Each row of a before or after table is a point. The points were changed in one or more steps. Then noise was added and the rows were shuffled. The steps act on how far a point lies along the listed directions, d1 being the first. What was done? A step turns or swaps two directions, mirrors them in a line or flattens them onto one, adds a multiple of one to another, or multiplies one. Angles are multiples of 10 degrees, from the lower direction toward the higher: turns from -170 to 170, lines from 10 to 170 but not 90. Use the fewest steps. Two steps may share a direction if one is a turn and the other turns, adds or multiplies; they go together, in the order done. Otherwise the lowest direction goes first.

Directions:
(1): [ 0.05 -2.57 -1.40]
(2): [-2.18 -0.97  1.69]
(3): [-1.95  1.01 -1.93]
Before (8 x 3):
[[ 0.43  0.52  0.02]
 [ 0.28  0.51 -0.17]
 [-0.43 -0.39  0.09]
 [ 0.73  0.66 -0.27]
 [ 0.38  0.53  0.06]
 [ 0.60  0.32 -0.36]
 [-0.33 -0.91  0.21]
 [-0.20 -0.03 -0.31]]
After, 8 rows:
[[ 0.00  0.20 -0.38]
 [-0.10  0.42 -0.82]
 [ 0.02  0.25 -0.45]
 [ 0.36 -0.26  0.52]
 [-0.34 -0.05  0.04]
 [-0.20  0.23 -0.41]
 [ 0.02 -0.24  0.45]
 [-0.11  0.37 -0.68]]
Steps: multiply d1 by 0; turn d2 and d3 by -60 degrees

Directions:
(1): [ 0.08 -1.70 -3.32 -1.27 -0.40  1.20]
(2): [-1.49  3.06 -0.99 -0.46 -2.02  0.54]
(3): [ 2.30  1.05 -1.02 -1.25 -0.09 -2.85]
Before (9 x 6):
[[ 0.37 -0.73 -0.50 -0.07  0.02  0.26]
 [-0.33  0.18  0.20  0.22  0.28  0.25]
 [-0.08  0.00 -0.08  0.23  0.02 -0.05]
 [ 0.19 -0.41 -0.33 -0.32  0.26 -0.25]
 [-0.19  0.12  1.14  0.48  0.28 -0.11]
 [-0.87  0.08 -0.10  0.30 -0.14  0.67]
 [-0.13  0.25  1.11  0.73  0.17  0.00]
 [ 0.75 -1.30 -0.11 -0.57  0.75  0.11]
 [ 0.08 -0.44 -0.47 -0.10 -0.16  0.20]]
After, 9 rows:
[[-0.02  0.04 -0.13  0.19  0.03 -0.12]
 [ 0.15  0.38 -0.03 -0.07  0.27 -0.35]
 [ 0.53  0.17 -0.44 -0.26  0.12 -0.83]
 [ 0.22  0.86  0.76  0.43 -0.06 -0.58]
 [-0.64  0.26 -0.47 -0.54 -0.40  1.01]
 [-0.06 -0.13 -0.67 -0.16 -0.39  0.51]
 [ 0.01  0.78  0.84  0.23 -0.07 -0.54]
 [ 0.01 -0.25 -0.50 -0.13 -0.28  0.18]
 [-0.50 -0.14 -0.27 -0.15 -0.01  0.36]]
Steps: turn d2 and d3 by 160 degrees; multiply d2 by 0.7

Directions:
(1): [ 2.70  1.04  2.42  0.80 -2.53 -0.84  0.56  0.69]
(2): [ 0.44 -3.66  0.10  0.11  0.25 -2.98  0.21  0.45]
Before (12 x 8):
[[-0.04 -0.33 -0.11 -0.04  0.12 -0.26 -0.07 -0.08]
 [ 0.02  0.13  0.20 -0.22 -0.23 -0.11  0.13  0.18]
 [-0.57 -1.06 -0.52 -0.01  0.54 -0.49 -0.05  0.29]
 [-0.70 -0.31 -0.36 -0.11  0.65  0.42 -0.13 -0.01]
 [-0.44 -0.99 -0.43 -0.03  0.38 -0.37 -0.26  0.07]
 [ 0.05 -0.53  0.17  0.08 -0.14 -0.69  0.05  0.19]
 [-0.39  0.77 -0.59 -0.06  0.52  1.05 -0.27 -0.27]
 [ 0.04  0.55 -0.15  0.06  0.26  0.36 -0.18 -0.04]
 [-0.02  0.50 -0.26 -0.10  0.49  0.89  0.17  0.12]
 [ 0.32  0.34  0.24 -0.05 -0.10  0.16 -0.02  0.00]
 [ 0.72 -0.01  0.66  0.38 -0.54 -0.48  0.01  0.13]
 [ 0.82 -0.64  0.83  0.32 -0.39 -1.34  0.10  0.55]]
After:
[[-0.03  0.98 -0.34 -0.22  0.44  1.30  0.18  0.01]
 [-0.48  0.02 -0.46 -0.02  0.28  0.49 -0.37 -0.13]
 [ 0.07 -0.80  0.11  0.08 -0.16 -0.97  0.11  0.22]
 [-0.81  0.96 -0.40 -0.14  0.52  1.42 -0.25 -0.17]
 [-0.04  0.72 -0.15  0.04  0.24  0.48 -0.28 -0.13]
 [-0.74  0.20 -0.56 -0.06  0.45  0.46 -0.12  0.21]
 [ 0.36 -0.16  0.32 -0.05  0.01 -0.24  0.00  0.07]
 [-0.01 -0.13 -0.11 -0.05  0.06 -0.04 -0.07 -0.12]
 [ 0.94 -2.24  0.90  0.38 -0.22 -2.56  0.16  0.73]
 [-0.50  1.86 -0.68 -0.06  0.49  1.92 -0.33 -0.39]
 [ 0.88 -1.42  0.72  0.49 -0.37 -1.57  0.10  0.29]
 [ 0.02 -0.12  0.20 -0.18 -0.20 -0.36  0.14  0.23]]
Steps: add 1.5 times d1 to d2

Directions:
(1): [ 2.14  0.15 -0.42 -0.38  1.55 -1.25 -2.49 -2.88  1.50]
(2): [ 0.73 -1.23 -1.29  2.79 -1.20  3.28 -0.54 -1.32 -0.03]
(3): [-0.48 -1.65  1.60 -3.24 -0.26  2.16 -1.32 -0.96 -1.50]
(4): [ 3.04  0.20 -2.23 -0.92  0.84  0.39 -0.35  2.13 -2.24]
(5): [-0.55  1.22 -2.15 -1.02 -2.76 -1.25  0.74 -2.37 -1.71]
Before:
[[ 0.14  0.20 -0.12 -0.60  0.20 -0.63 -0.26  0.17 -0.32]
 [ 0.09  0.08  0.07 -0.68 -0.32 -0.64 -0.42 -0.84 -0.01]
 [ 0.06  0.34 -0.53 -0.32 -0.75 -0.14  0.34 -0.10 -0.73]
 [-0.47  0.30 -0.22 -0.44 -1.08  0.32  0.00 -1.05 -0.02]
 [ 0.83  0.21 -0.29 -1.55  0.46  0.17 -0.42 -0.41 -0.88]
 [-0.33 -0.03  0.34  0.25  0.11  0.35 -0.18 -0.28  0.08]
 [-0.54  0.11 -0.19 -0.63 -0.28  0.10 -0.30 -0.52 -0.13]
 [ 0.59  0.37 -0.75  0.33  0.00 -0.11 -0.13  0.11 -0.06]
 [-0.06 -0.04 -0.69  0.63 -0.61  0.45  0.42  0.07 -0.08]
 [ 0.31 -0.21  0.45 -0.69 -0.18  0.31 -0.26  0.02 -0.41]
 [-0.11 -0.07 -0.65 -0.27 -1.08  0.72  0.34 -0.88 -0.67]
 [-0.01 -0.18  0.25 -0.19  0.04  0.50  0.20  1.09 -0.89]]
After:
[[-0.57  0.09 -0.13 -0.39  0.05  0.24  0.04  0.41 -0.08]
 [-0.40  0.28  0.54 -1.13  0.49 -1.21  0.03  0.54 -0.22]
 [-0.03 -0.06 -0.17  0.44 -0.17  0.64 -0.09 -0.15 -0.26]
 [ 0.00 -0.09 -0.17  0.25 -0.52  1.12  0.03  0.06  0.04]
 [ 0.52 -0.33 -0.87  1.63 -0.43  1.15 -0.10 -0.51  0.44]
 [ 0.30  0.02 -0.25  0.28 -0.01  0.48 -0.59 -0.52  0.23]
 [-0.20 -0.19  0.74 -1.28  0.05 -0.41 -0.15  0.36 -0.29]
 [-0.25  0.02  0.43 -0.26 -0.42  0.10  0.39  0.65 -0.39]
 [ 0.15 -0.51 -0.62  1.36 -0.69  1.76  0.34 -0.22 -0.13]
 [-0.28  0.44 -0.02  0.58 -0.09 -0.31  0.56  0.78 -0.20]
 [-0.62  0.13  0.80 -1.50  0.23 -0.01  0.48  0.45 -0.49]
 [-0.03  0.20  0.01  0.24 -0.04 -0.10  0.23  0.22  0.05]]
Steps: turn d1 and d3 by 70 degrees; multiply d2 by 2.5; multiply d4 by 0; multiply d5 by 0
